Every row gives one point. A path goes straight from each point to the next, and from the last back to the first. The post is the endless flat space through its rows: a point in 2 columns, a line in 3, a plane in 4, and so on, so that a path can go around it. How many times does the path go around the post? Going back the other way cancels.

Post, 2 rows:
[[-29  23 -49]
 [ -6  -9  36]]
Path, 22 rows:
[[  7 -10 -23]
 [ 15   2  47]
 [-10  52  29]
 [-60  38  24]
 [-71   1 -35]
 [-40  10 -67]
 [-15   5 -44]
 [ 45   8 -48]
 [-11  44 -16]
 [-39  72  12]
 [-69  18 -41]
 [-37 -19  16]
 [ -6 -42 -40]
 [ -3  10 -56]
 [  7  28  -1]
 [-16  49 -10]
 [-52  37  17]
 [-56   3 -15]
 [-45 -20  25]
 [-56   0  26]
 [-45 -10   1]
 [ -5 -46 -20]]
Times around: 3

Post (8 x 9):
[[ -34   10   -1  -55  -27   28  -11   66   46]
 [  -7   16   11  -27    1   -5   15   18   87]
 [ -20   18   32  -19   -6   15  -45  -45   -3]
 [   7   -1  -77  -31   39   33   52 -119    6]
 [   3    4  -10  -14   51   17   68  -50  -24]
 [  -6    3    1   21  -37  -12    3   61   35]
 [ -22    2   26   52    4   60   22   51   55]
 [   3    9   52    6  -54   42   38   35   33]]
Path, 29 rows:
[[-10  45 -12  74  26  -5  37 -19  42]
 [-85  16  12 -48  57  21 -17  11  24]
 [-31 -26  25 -39   2 -18  19   6  73]
 [-28  -5  16 -25  33 -10 -11  34  12]
 [ -8 -33  36 -45  23  48 -17  46   9]
 [ 29  11  18  28 -18  15  23 -15   7]
 [-16  33  24 -13  10  33   2   3  24]
 [-45  33 -12 -40 -39  49  49  15  22]
 [-16  -7 -16  14 -63   2  -1 -36  75]
 [-12 -50  16 -29  -5  50  54   8  10]
 [ 11  -7 -33 -50  17  27  51 -41  76]
 [ 42  19 -63 -25 -22   0   3  12  47]
 [ 12  -2 -54 -29  48  61  12  20  55]
 [  5  11 -11   2 -11  34  25  12   6]
 [  1  51  43 -19  22  10  71  18  66]
 [-23  32  31   2   2  -2  47  25  10]
 [-59 -10  50  29   8 -13  20  13  42]
 [ 18  -4  17 -68 -68 -39  52  73  29]
 [ -7 -12   5 -68   0  26 -44  41  72]
 [ 12  17 -12   4  17  41  49  26   2]
 [-17  37  10  36  11  74   7 -17  36]
 [ 15  35 -16  11  -1  57  45  12  -2]
 [-23  20   9 -11 -19  81  26 -16 -12]
 [-33   6 -69  13 -22  20  46 -49  33]
 [  2   2  21 -42 -17   9  62 -15  65]
 [  3 -31  24 -27 -10   5  57  44   9]
 [ 47   8  21 -33 -41  12   4  -2  66]
 [ 13  42   2  29 -13 110  -6  -8  23]
 [ 18  47 -20 -13 -42  26 -38  19 -19]]
Times around: 4
